Each wall is flat, endless, passes through zero and stands at right angles to its row. A trip goes straight from one point to another. Which walls does it cross, in order?

Walls:
(1): [-22  -4]
(2): [ -4 -29]
(3): [86 -4]
(4): [  6 -28]
(5): [-19  16]
Trips:
[ 82 -29] to [-42 -16] => 1, 3, 5
[-17  18] to [-11  -7] => 2, 4
[ 23 -16] to [ 17 -59] => none

Walls:
(1): [ 11   1  14  22 -51  -1  42  -8 -42]
(2): [ 40 -20  27  30 -25   4  14  -9 -64]
(3): [-34 -17  31 -26 -11 -11 -24 -52   5]
(4): [  5 -30  11  24 -40 -11  38 -12 -43]
Trips:
[-28  54  14  -2  16 -36   9  19  12] to [  2   0 -27 -21  53 -32  -6 -24  18] => 3
[ 17  35 -19  -9  46  49  31   5  -7] to [ -6  -4  34 -15  35  -5 -33 -26 -18] => 3, 2
[ -1   1 -51 -17  36  28   7 -23 -35] to [ 21  13  24 -31  17 -23  48 -13  31] => 3
[ 42   6  -8  70 -15  38  15  76  31] to [-17 -11  64 -12 -72 -65  -7   9  28] => 3
[-13   8 -20  75 -49  -5   1 -12  18] to [ 15  -1   0  32   1  -1 -19  12 -44] => none
[-31 -14 -37   1  10   7 -26  45 -28] to [ 52 -31 -29 -27  43   3   3 -36  -9] => 2
[-58  16 -54 -14  20 -15 -55 -36 -30] to [ 10  78  -5 -13  29 -14 -22 -13 -17] => 3
[ 19  12 -27 -21 -24 -29 -45  15   4] to [-20 -14  -7  22  29  12 -43 -11  -8] => 3

Walls:
(1): [-42  29 -24  -8  19  -9  26 -19  59  13   6 -48  18  10 -33  -3  15 -19
 -16  33  28  25 -52 -20]
(2): [ -6 -30  23 -16   5 -11 -41  12  60   3 -17   7  19   2 -49 -14  -9  35
  -2   0 -32  38   8  35]
(3): [ -2   8  -7 -31  -1  28   2  40  26  15 -11  17 -15 -44  13 -56  64  28
  12  -1 -50 -61  38  -3]
(4): [-32  63  62  26  38 -35  50  22  17 -11 -28 -29   7  11  42 -22 -17  21
  30  12  33 -28  -9   7]
(5): [  9  19 -27  10  -3   9 -34 -77  11 -12 -17  31  -6 -64   6  22 -51 -26
   8 -24  21  11  18  11]
(6): [ 49  -9   1 -39 -26 -32  21  71 -31 -18 -18  -9  15  11  25   4   9  21
 -41  34  10  16  10 -22]
(7): [-54  64  34  12 -51  -3   9   5  31  10   6  11  32  12  -6  14  25 -37
 -70 -24 -33  31  87  18]
(8): [ 48  44 -12 -10   4  -6 -24  -8 -38  11   2  -5  20  40   6 -46  -3   0
 -26   0 -36  28 -26 -11]
Trips:
[-36  16 -53  19  -1 -28 -19   4 -21  23 -21  13  24  45  -1 -19  51 -12
 -27  45 -31 -37  21  -3] to [  7  29  17  15  33  15   0  22 -15  50   9 -42  -4  17  53 -31 -13 -15
  36  -5 -16 -47  64 -24] => 4, 1, 6
[ 32  35   1 -29   7  20  -4  11  32  -6   7  23 -19 -42 -14 -54  -6 -31
 -29   0  10  60  24 -29] to [ -6 -18 -10  40 -51  44  29  37 -30 -16 -50  32 -47 -19 -45 -29   0   3
 -55 -25  30   2 -15 -17] => 1, 2, 8, 5

Walls:
(1): [ 27  15   5  -4  65   4  11  -9   2  32 -12 -42  10 -10 -37  -4  13 -14
  -1 -39 -20 -34  27 -19 -17  24   5   8  44 -16  39  30  23   4 -45 -38
  45 -21  30 -21   8 -13  13   9  42  52  -5 -21]
(2): [-27 -32 -54  12 -19 -13  -2 -40  16 -22   1   8  10 -16   1   2  -3  -2
  -2  25 -19 -33  23   4  27   0 -13   0 -31  -3 -30  -7 -56 -13  13 -50
 -25 -15 -22 -14  31   8  10 -14 -20  13  11  20]
(3): [ 50  -5  28   8  24  -8  -3  11  19   5  -4  24  -4  21  -8   3   7 -15
  -1   0  41  12  21 -23   5  24  19   1 -11 -56  14  -1   4  -9 -38 -37
 -38 -41   5  27  21  -4  16  25 -31   1 -11   2]
(4): [ -4  24  -4  36  12 -29   2  17  39 -28  36 -34   6 -29  -8 -30  -3 -12
  16 -33 -11  -2  44  -7  24  -1  13  12  12 -31   6  10  20   7   1 -14
 -24 -13   3  -9 -33  12 -26  17  14 -14  -4 -11]
(5): [ -5  15 -36  26  30  -6  21 -15  11   8  -9  20 -34   8  -6   1  26   7
 -18 -25 -11 -25 -14   5  35  -1  41 -13  -8  15  48   1 -42  27  10  26
  32  11   0   4  22 -18  12 -19 -45 -19 -64 -42]
(6): [ 18  59  -7   5 -25   8  12 -46  -4   9  30  16   4  29 -47 -21 -22 -32
  19  11   8   5 -29 -23  34  22 -12 -15  -7  -3   1   8 -47 -21  30   6
 -25 -10 -32 -17  -5  24 -15 -21  30 -40  29  46]
Trips:
[ 12 -19 -26   6 -43   8   6  -7 -10  -2   9   5   0  71  -7  51 -10 -14
  -8 -14  19 -27 -36   4  -6  52  11 -20 -15 -11 -22 -13  -6 -30   2  10
  39  -1  10  20 -48  44   4  27 -14  23   1  22] to [-18   5 -23  32 -47  -6 -27  17  50  23  -1  14 -12 -23  -5 -30  -3  15
  17  35 -19  11 -34 -14  19  25  -1  24  19  18 -39 -13  41  14 -12   2
  -8 -28  42  17  22  11 -31 -23 -27 -27  -2   5] => 3, 4
[ -5 -16  23 -51  -4 -33  44   4 -14 -38   6  34  -7  18  24 -21 -11 -13
   2  15  15   9  36  -9  -8 -19  36 -12   0 -38 -13  12  15 -19  16  -3
 -12 -28  26 -37  15  -8   9  25 -12   4  -5   1] to [  1 -31 -34 -16  35  21 -27 -22   8  12   6  -6  -8 -30 -17  -2 -49  -9
  10 -58 -21 -26  -4 -11  14  63  -1 -12 -58  63 -26  -9  17   5  -8  -1
  10  40   4  -9  10  39 -20  66  -1 -18  16 -32] => 1, 3, 5
[  7 -30  24 -50  -3  30   8 -20   3   1  27  26  52  -2   6 -12  29  15
  12 -11 -30 -15  13 -75  15  -8  25 -22 -17   0  17 -17   9  28 -26  11
  -4   2  -5 -23   5  10  -9 -32  12  33  -5  19] to [ 25 -15  13  -7  10  11  25 -20 -13 -15 -16   0  -5  -5  13 -12  -4  42
  -8   9  -2 -22  -7  18 -30  -9 -37  23  13  16  35  24   3  25 -21  28
 -31 -19 -12 -20   8 -43 -21   0 -17  -1  23 -43] => 6, 2, 3, 5
[ 13  19 -28   0 -17  25   0  -5 -28  13 -19  46  21  -3 -39  24  37 -15
  32 -17  19 -19 -28  24 -58  13 -40 -16 -28 -22   8 -36  27  10   2   8
  -2  10   8 -11   4 -47  26 -24 -36 -16 -25 -30] to [-33  12  -4   4  11  25  27  18  -3 -11  -5  53  -2  50  62 -14  10 -22
 -22  -4   0  43 -18  -2  70 -17 -30  -8 -25 -38 -33  25 -18 -13  27 -26
  36   8 -11 -23 -13  30   1 -22  13  37 -28   2] => 6, 2, 3
[-25  14  -8 -30 -18   9 -37  -1  41  18  -2 -16   1  25  58   1 -11  -3
  10  -7  12  20  18 -20  78  -5 -27  53 -29  12  20 -45   0   6   2  31
  35 -17  30 -20  88  34  21 -20   5  42 -18   6] to [-16   3   3 -10 -35  -8  18  21   5  32 -28  25 -50 -41   2 -16  -3  10
 -22  -2 -17 -13  -3 -33   3  22 -47 -29 -49 -34 -11  28   7  -5  57   5
 -31  11 -24   4  16  20  -4 -32   5  19  -3   8] => 6, 5

Walls:
(1): [ 23  -2  18 -26  -4 -34  11  19 -18 -32  47 -72 -42  65  13  13  -4  10
  17 -21  -7 -29 -17  24  10  28  -9 -43  -8 -39 -16  42  -5  61  21  15
  10 -15 -20 -19   1 -21 -30 -20  -7  12 -39  79]
(2): [-26  32  16  -4  32 -14  17 -26 -26 -42  -2   9  14  -9  57  42  40  -5
 -29  15 -35 -16   8  18  -9  43  14 -24  23  13  35  13  15  24 -12  53
   3  -6 -13 -64 -13 -37  38 -58  40  15 -38 -15]
(3): [ 48  27  27   9  16   4  30  57  -2  -9  -6 -15 -17  28 -35 -19   7  35
  -6 -21  37  13 -41  36   2   6  -7  14  14 -41 -53 -19  16  -4   6   7
  30 -16  51 -30  11   9 -64   4  14 -33  -6 -66]
(4): [  8   4  22   4  20 -28 -24  -5 -11  -3 -31  12 -42 -38  -3  14 -12 -71
 -27  10  23  27  45 -46 -11  49  -9  -3  48  52  67  -3 -20   8 -15 -31
   6  12 -26  -8  -3 -41 -12 -37  34 -29 -23  30]
(5): [  3 -38 -58  47  -3  12  -9  -1  23  50 -35  28  17  -7 -19  13   2  -7
 -30  14  21 -25  -5  45   3 -30  -3  23 -19  32 -46 -10   4  11 -43  36
  10 -23 -15 -48  16   6  46  47  31 -26  73  -5]
(6): [ 37  15   1 -11  29  37  -5 -33  -6   1  45  19  18 -42   5  28   3  58
  19 -14 -57  37   9 -51  25 -17 -18 -37 -25  -7  -2  18 -41  32  40   5
  11   5  31 -10 -83  63  42  17   5  24  40   0]
(7): [  8  13  17   5  -7  11   5 -37 -54  23  11  23 -42   8  -8  -7  73   5
  31  34  14 -26  35  48  -8  24   8 -65 -76   4  22  14  30 -41  -8 -30
  -1  29  16  10  11  -7  12   7  -2  -6  12  -9]
(8): [-15  10  28  47  16 -36 -19 -49  -5   8  31 -51 -37 -24  30  -4 -43  30
  38  26 -44 -10   2 -36  13  14  -7  32   3   7  26  -2  33  22 -33  60
  14 -21  10 -10 -15  35  -5   0  23  24  27 -20]
(9): [ 51   6  19  10  29  18 -25   4   6   1 -26  12 -26  14   7  13  50 -39
  14 -12 -13  19 -18  33  22  31 -42  17  -4   4  19  17 -13   7  12 -37
 -34  -3 -42  58  10 -57  28  21  -9   7 -29 -82]
Trips:
[ -4  -3  31  29  32 -29  45 -26  27  -1  -7 -45   0 -51  19  21   5  51
 -18  35 -39 -16 -29 -10  -4  24  -8  23 -12 -25  -8 -11  -1  15   6 -26
 -16 -15 -47 -38  -5  38  22 -16 -15  14 -25  21] to [-27  -1 -43   8 -53  23   9  -5  14   9  13   0 -38   1  -2  -1   7 -22
   9  44  19  10  48 -36 -10 -10   4 -26   4 -42 -28   9 -17  42 -42 -22
   2 -17  -8  17  58   9 -16  14  19 -51  -8 -43] => 5, 6, 4, 2, 7, 1, 3, 8
[ -4  -7  24 -17  29  -2 -28 -17  18  58  15  38  -6  13 -15  29  52   9
 -12  -4 -14 -17  70  -6   9  17  25 -34  35  22   5  10 -24  43 -10 -34
 -26  31 -21 -14  -5 -26 -21 -37   4  -6 -31 -16] to [  7  32 -17  30 -15   8  50 -15  42 -23 -19 -46  -6 -51 -25   6  11  -6
  35 -23  61   3  22 -47 -12  -1 -19  26 -31 -15  46   0 -20  10  15  14
 -21  -8 -14 -11 -22   5  12  36  40  48 -16 -27] => 1, 8, 7, 2

Walls:
(1): [ 27   6  37 -21  14   7  35 -38 -14  -6 -16 -17  -9 -30 -60 -45  -4  29
 -12  -6  16  -7   2   9  15  -7 -60 -18  18 -28 -24  -2 -15  45  14   1
 -11  -2  28  -5  20   8 -10 -37  20 -20  15  -1]
(2): [ -5   7  -7  -2 -15  20  36  25 -26 -14   0 -27  -1   7   7  -4   6   8
 -12   2  13  26 -16  10 -20  -3   5 -38  -5  36 -34  -8  -9   5   8  21
  19  30  23  -5 -19 -17  10 -46 -14 -23  13 -27]
(3): [  0 -12  -4   1  -5 -23 -14  -7 -50  32  15  49   6 -38  34 -23  20  27
 -28 -29  -9  17  -1 -24 -15   4 -13  42  -7  -6 -37 -33  28  -5   5 -12
 -25  28 -19   8 -19 -15  30  64 -22   9  22  -6]
(4): [  5 -20 -14  37 -60   9   9   3  17   2  54 -15  22  37 -43   5  41 -32
 -11  33   9 -10  -3   9  31   2   7 -36  42 -25 -24  19 -32  40   4  11
 -15  26 -20  28  -2 -37 -59 -13 -26  32  53   1]
(5): [-44  48  60 -17 -13 -31   2  11  -8  39  17  51  -9  -2  -2 -15   5   6
  16  -6 -29   7 -21  42  -2 -37  28 -17  16 -10  -5  46  64   2  19 -14
  55  32 -13  12   4  -2  -9  10 -15  -3  39 -11]
(6): [  6   5 -38  43  -3  24  -9  41  -4 -19   9 -47   8 -14 -19 -32  37  40
 -16   3   5 -23 -29  21   0  39  -5  11  15  18  27 -29 -34  -5   1   2
  20  -5  -1  26 -10   3 -33  53   9 -25  -6  20]
(7): [ 11   1   1  -1  13  40  17  10  -5   0 -36  13   4 -30  36   6  -2  -2
  11 -24  13 -19  24 -10 -14 -12  12 -30  41  17  27 -15  13  -7 -44   4
  -3  31  24   2   2 -37 -13 -21  26  23 -18 -48]
(8): [  6 -27   4  40  22 -54  24  17  12  -3  35   6 -42 -47  12  30   9   3
  39   0   4   1   3   2   5 -11 -31 -11  -3  34  -8   6  19 -12  -3 -43
 -22   9  13   3   6 -38 -20 -24   5   5  19  -7]
Trips:
[  1  31 -13  -6  -6   4  19 -11 -43 -31  38  -6  39  61 -25  -4 -22  30
  -2  15  28  23  11   0  30  27  18  -8  95 -24  31 -10   2 -10 -62   9
 -29 -44  44  -3 -36  23 -14  19 -18  22  37 -35] to [ 28 -17 -17  -3  13  10 -22 -11  21  -8   3  28  11 -40  15 -28  20  37
 -18   2  41  -6  11 -19  44 -10  63  11  -6  -5  22  48  -2  11 -34  27
  26  33 -17  -2 -79 -14  12 -23   8  23  25  30] => 2, 1, 3, 5
[ 26  -4 -18 -53  21 -18 -39  40  -8  -7  28   4  29  24   1  12  29  24
 -76   2  23 -78  -7 -29  44  43   7 -22 -14 -56  -6   9 -16  69  66 -10
 -15  18   0  10  25  19  15  -9 -24   6   3 -26] to [-43 -16  13  16 -22  18   7   0  10  39  -6 -51  35   3 -13  -3 -33 -31
  19  -3   3 -15 -17 -37  23  11  17  20  24 -51   9  -5   6 -23  11  21
  47   1  28 -34  -7  41 -15  -4  -1   8  25  32] => 3, 5, 1
[  3  10  37 -15  16   4  21 -20   7 -16  -3 -27 -20  36  14  32 -29  13
  44  33  -2  41 -12  63  18  12 -36  -5  15   7   2   9   0  -2  23  16
 -18  22  16 -24 -29  23  37  22  19  15   7 -18] to [-69  10  20 -22  -2   4   3  -9  -2  15  -2  42   3 -21  -2  -4 -23  26
 -34  -1   7  24 -36  43  18  29  -9 -23  -6  10   5  13 -54 -39  39  16
  10 -53   3  33   1  24  22 -17  -1  46  12 -13] => 8
[  4 -22  26  16 -12 -17  28   5 -20 -21   6 -14 -18   7 -26  -7  12 -88
   3  18 -15  10  21  -9 -31  53  11  19  -6 -41  22  -7  13 -10 -13 -44
  18  -3  35   1  16  -4  -1  36 -23  52   5  -7] to [ 15 -13 -13  -1  -5 -18 -23 -39 -26  15  34 -14  10 -41 -16  -1 -24  16
 -13  -1  18 -78 -24   8   1  20 -28  27 -23  14  10 -43  -1   6  25  -1
  -5  20  -7  64  -9 -20 -24  14  29  47  -7 -38] => 6, 7, 1
